Each row is a point. The points of each table are mixes of a few directions, plus a little noise. How many directions does each table use, and how many do they share? Where both have some left over, give the other angles between the two spaces (their principal angles), to ten degrees, smallest first.

First (6 x 2)
[[  4   6]
 [-63 -83]
 [ 21  25]
 [  7  10]
 [ 40  51]
 [ -7  -9]]
Second (4 x 2)
[[-71  55]
 [ 26 -21]
 [ 27 -22]
 [ 17 -13]]
Directions: first 1, second 1, shared 0; angles 90

First (5 x 4)
[[ 49  25 -29  53]
 [ 20  -2   6 -20]
 [-79   0 -23  25]
 [-11 -34  82 -48]
 [ 21  12 -36  -8]]
Second (6 x 4)
[[-21 -30  62 -51]
 [ 65  11   3  13]
 [-63 -14   7 -20]
 [ 38  10  -8  15]
 [-38 -13  14 -20]
 [ 19  36 -79  62]]
Directions: first 3, second 2, shared 2

First (7 x 6)
[[ 27   6   1  37 -17   8]
 [ 33   8  -5  49 -24   4]
 [ 37   8 -22  54 -30 -11]
 [ 83 -20  16  -4  34 -59]
 [ -3   0 -20  -1  -7 -20]
 [-96   2  32 -57  16  66]
 [-81  -7  -2 -77  25   6]]
Second (8 x 6)
[[  -4   16   23   -6  -20  -17]
 [ -17  -42   33   10  -32  -22]
 [  20   76  -20  -20   21   11]
 [   3   43   15  -13  -12  -12]
 [   0  -63  -39   20   33   30]
 [ -16 -100   -8   28    3   10]
 [  18  -15  -70    8   65   51]
 [  -4   84   66  -27  -57  -50]]
Directions: first 3, second 2, shared 0; angles 90, 90

First (7 x 9)
[[ -4   1 -48   9 -41 -10  64  25   6]
 [ 13 -16 -42  27 -47 -28  64  39  16]
 [ 15 -10  69  15  66  -1 -96 -30   2]
 [ 11  -7  64 -98 -21  35 -34  -6 -31]
 [-25  24 -43  62  39  -7   6 -19  15]
 [-14  11 -48 -12 -41   5  63  16  -3]
 [  6  -2  49  -2  45   7 -68 -25  -4]]
Second (7 x 9)
[[-16  12 -31  29  12  19   6   8   2]
 [-10  57  31 -26 -19  80  90 -27  69]
 [-18  35 -16  15   2  52  44  -4  31]
 [ -9 -27 -52  47  24 -36 -56  27 -45]
 [ -8 -18 -38  34  17 -23 -39  18 -33]
 [ 41 -56  57 -56 -19 -85 -60  -5 -39]
 [ 18  -3  49 -46 -20  -7  13 -17  14]]
Directions: first 3, second 2, shared 0; angles 30, 60

First (10 x 11)
[[   7  -45   36   34  -17  -35   -3    2    4  -15   -7]
 [  13  100  -77   15   -3   27    0  -38   -8  -61   -9]
 [  69  -37   26  -22  -15   32  -35   58   -5   26   -7]
 [  60   83  -64    9  -15   45  -20   -4  -13  -52  -14]
 [  -3    2    1   33   -9  -24    7  -20    1  -31   -6]
 [ -55  -38   30  -38   26   -9   19    8    8   61   18]
 [  46  -40   29    6  -18    3  -23   33   -3    4   -9]
 [-121  -32   25  -53   51  -28   49  -18   16   81   33]
 [  56   16  -13   20  -22   16  -23   11   -7  -34  -14]
 [ -75   -8    7   -5   23  -31   33  -31    8   21   14]]
Second (8 x 11)
[[ 16 -16 -63  38  17  24   5   6  16  30  15]
 [ 13  -2 103  26 -16 -25 -41 -16  -5 -29  10]
 [-58 -54 -23 -22 -14  23 -20 -22  -2  -2  41]
 [ 71  71 -19 -21  19   4   4  -6  -1  19 -15]
 [-45  69   6 -53  17 -11  35 -12 -11  -7 -19]
 [  2 -32 -51  80  15   7  28  41  19  15 -15]
 [-56 -68  93 -15  -6 -68  25   8   0  12 -11]
 [ 56  32 -47 -33 -32  47 -37   0 -17 -37  -5]]
Directions: first 3, second 6, shared 2; angles 50
